Every row gives one point. The last column is the point's height on a tilted bowl or saddle (a function of degree 2), plus a little noise. Along how many of its main directions does it bend up, bend down or stay straight?

Points:
[[-25  17  -9]
 [-17  -6 -11]
 [ -6  76   7]
 [ 21 -19  13]
 [ 14  11  -8]
 [ 41 -20  24]
 [ -9 -46 -14]
 [ 60  23 -13]
 [ 95  85 -95]
 [ 13  57 -10]]
Directions: 1 up, 1 down, 0 straight

Points, 15 rows:
[[ 24 -95  59 -51]
 [ 70   0   0 -42]
 [-46 -15  20 -19]
 [ 22 -44 -39 -33]
 [-30 -32  -9 -17]
 [ 79  54 -28 -95]
 [ 24   9  30  -5]
 [-24  25  58 -11]
 [-36  -8 -21 -24]
 [ 20 -33 -13 -15]
 [ 42  54   4 -43]
 [ 22  13  49  -6]
 [ 27  -9  53  -7]
 [ -1 -66 -14 -27]
 [ 44   6   5 -20]]
Directions: 0 up, 3 down, 0 straight

Points, 24 rows:
[[-55 -20   6  42  47]
 [  6   1  27 -16   2]
 [-21  51  -7  29  21]
 [ 16  21  34 -29  -4]
 [ 44   3 -10  18  12]
 [ 49  66  25  29   1]
 [-49 -11 -58  19  66]
 [ 44  26 -45  -4  31]
 [ 29  87   0  34  16]
 [ 11   9   0  51  13]
 [ 46 -86 -50   7  90]
 [-13  -4  25  17  10]
 [-29 -32  11 -10  28]
 [-32  41  -8 -30  20]
 [ 40   6  18  19   1]
 [-38  44  -8 -68  31]
 [-61 -14 -49 -61  76]
 [ 15 -29 -51  27  47]
 [ -2   9 -43 -23  33]
 [-95  -8 -29 -84  93]
 [ 12  28  48 -51  -2]
 [-24 -44  48  34  36]
 [-13 -76 -35 -27  74]
 [ 31  30  53  -2  -8]]
Directions: 4 up, 0 down, 0 straight

Points (43 x 7):
[[ 34  16 -11 -46 -12   8  56]
 [  9 -52  -2 -13  31  17  34]
 [-29  17 -35 -14  36  56  78]
 [-28  -3   6  34 -11 -85  -8]
 [  0  47 -33 -10 -27  34  76]
 [ 24  26  15   5  -9  -6  16]
 [ 21  -9 -31 -47 -49 -19  57]
 [  0  39 -34  83  22 -25  40]
 [-17  -7  16   1  -2  -7   3]
 [-55   4  32  25   5 -13  26]
 [ 44  34 -27  34 -37 -48  28]
 [-18 -40 -34  -1 -22  -5  31]
 [-11   7  36   2  20 -46 -16]
 [  0 -77  10   8 -39  37  25]
 [  3   9  41 -28  16  -1  15]
 [-14  -6 -16 -19 -53  64  74]
 [-41 -28  38  -8  12 -19   8]
 [-20 -15 -10   7  -8  61  56]
 [-27  -3  -6   3 -27 -55   7]
 [ -4 -28  18 -28  -5 -49   1]
 [-43  -2  -9 -35 -18   0  31]
 [-15   8  12  21 -36  44  52]
 [ 16  12  -5  23 -64  14  54]
 [ 34  18  23  16 -45  27  48]
 [-19  33  24   8 -29 -34   4]
 [  1 -17 -62 -22  -7  37  56]
 [  7 -62  -6 -47 -30  28  34]
 [ 95  -7  -5   2  15 -41  78]
 [-40  -9  42  -3 -30  15  24]
 [  5   9  -5  18  14 -26   0]
 [ -6   2 -48 -26  -6 -49  20]
 [ -8  -5  20  -6 -46 -11  12]
 [ -4  28   3 -24 -35  15  45]
 [-13 -16  -1  19  10  -1  13]
 [ -5  11  18 -44  -7   3  25]
 [-14 -39  -7   6  21 -12  17]
 [ 26   8 -24  19  30  44  76]
 [ -5 -44 -55  20  40  13  69]
 [-11   1 -49 -21  14  30  48]
 [ 17  41 -39  17 -23 -14  39]
 [-13  21  45  -7 -10  -6   7]
 [ -6  -3 -22 -33 -21  -7  24]
 [-10  43  13  75 -16  32  76]]
Directions: 4 up, 0 down, 2 straight
